Each row is a point. Each copy is the shape, with its points in the same order, turned, moved and blurred by noise. Say if it was mirrored as well.

Shape:
[[ 0.01 -0.31 -1.94]
 [-0.37  4.57  1.88]
 [ 1.71  1.05 -0.90]
 [-0.06  2.07  0.00]
 [-1.73 -2.56 -1.35]
 [ 0.56 -3.17 -0.67]]
Copy 1 (6 x 3):
[[ 0.45  0.42 -1.78]
 [-1.49  2.94  3.41]
 [ 1.64  1.74 -0.41]
 [-0.23  1.56  0.65]
 [-0.16 -2.51 -2.34]
 [ 2.20 -2.19 -1.49]]
Copy 1 is: only turned
Copy 2:
[[ 0.14  0.24 -2.20]
 [-2.95  2.04  2.80]
 [-1.81 -0.30 -0.83]
 [-1.22  0.72  0.27]
 [ 2.72  0.99 -2.13]
 [ 2.60 -1.53 -2.29]]
Copy 2 is: mirrored
Copy 3 (6 x 3):
[[-1.49  0.56 -1.55]
 [ 4.12  3.20 -2.56]
 [-0.17  2.23 -0.31]
 [ 1.30  1.94 -2.02]
 [-1.53 -2.41 -1.75]
 [-1.50 -1.90  0.60]]
Copy 3 is: mirrored

Shape (9 x 4):
[[ 0.42  2.29  3.00 -2.02]
 [-1.38 -0.85 -0.20  1.88]
 [ 0.49 -0.27 -2.73  0.32]
 [ 1.07  2.88 -0.54  0.45]
 [ 1.96 -2.17 -0.92  2.85]
 [-0.92  0.40  3.93 -1.86]
 [-1.29  0.54  0.14 -2.94]
 [-1.65 -2.89  0.05  0.34]
 [-1.19  2.26  0.87 -3.03]]
Copy 1:
[[ 1.85  1.36  0.89 -4.60]
 [-0.15 -0.34  1.03  1.06]
 [ 0.84 -0.74 -2.34  0.66]
 [ 1.66  2.23 -1.52 -1.37]
 [ 3.11 -1.18  0.28  2.55]
 [ 0.54 -0.34  2.72 -4.35]
 [-0.45 -1.22 -0.84 -3.63]
 [-0.44 -2.69  1.28  0.37]
 [-0.33  0.43 -0.90 -4.58]]
Copy 1 is: only turned
Copy 2 (9 x 4):
[[ 0.32  2.89  2.58 -0.95]
 [-1.40 -1.68  0.05  0.80]
 [-0.37 -0.32 -3.00 -0.17]
 [-0.66  3.01 -0.99  1.39]
 [ 1.62 -2.55 -2.09  1.98]
 [ 0.20  1.12  3.71 -1.78]
 [-1.06  1.77  0.19 -2.86]
 [-0.86 -2.99 -0.06 -1.47]
 [-1.70  2.93  1.12 -2.39]]
Copy 2 is: only turned
Copy 3 (9 x 4):
[[-2.70 -2.50 -1.71 -1.23]
 [ 0.22  1.22  1.69  0.54]
 [ 1.95  1.67 -1.25  0.30]
 [-0.21 -0.10 -2.84  1.20]
 [ 3.80 -0.16  1.14  1.73]
 [-2.65 -2.94  0.84 -1.89]
 [-1.59  0.72 -1.01 -2.60]
 [ 1.01  0.91  2.54 -1.43]
 [-2.76 -0.25 -1.88 -2.25]]
Copy 3 is: mirrored
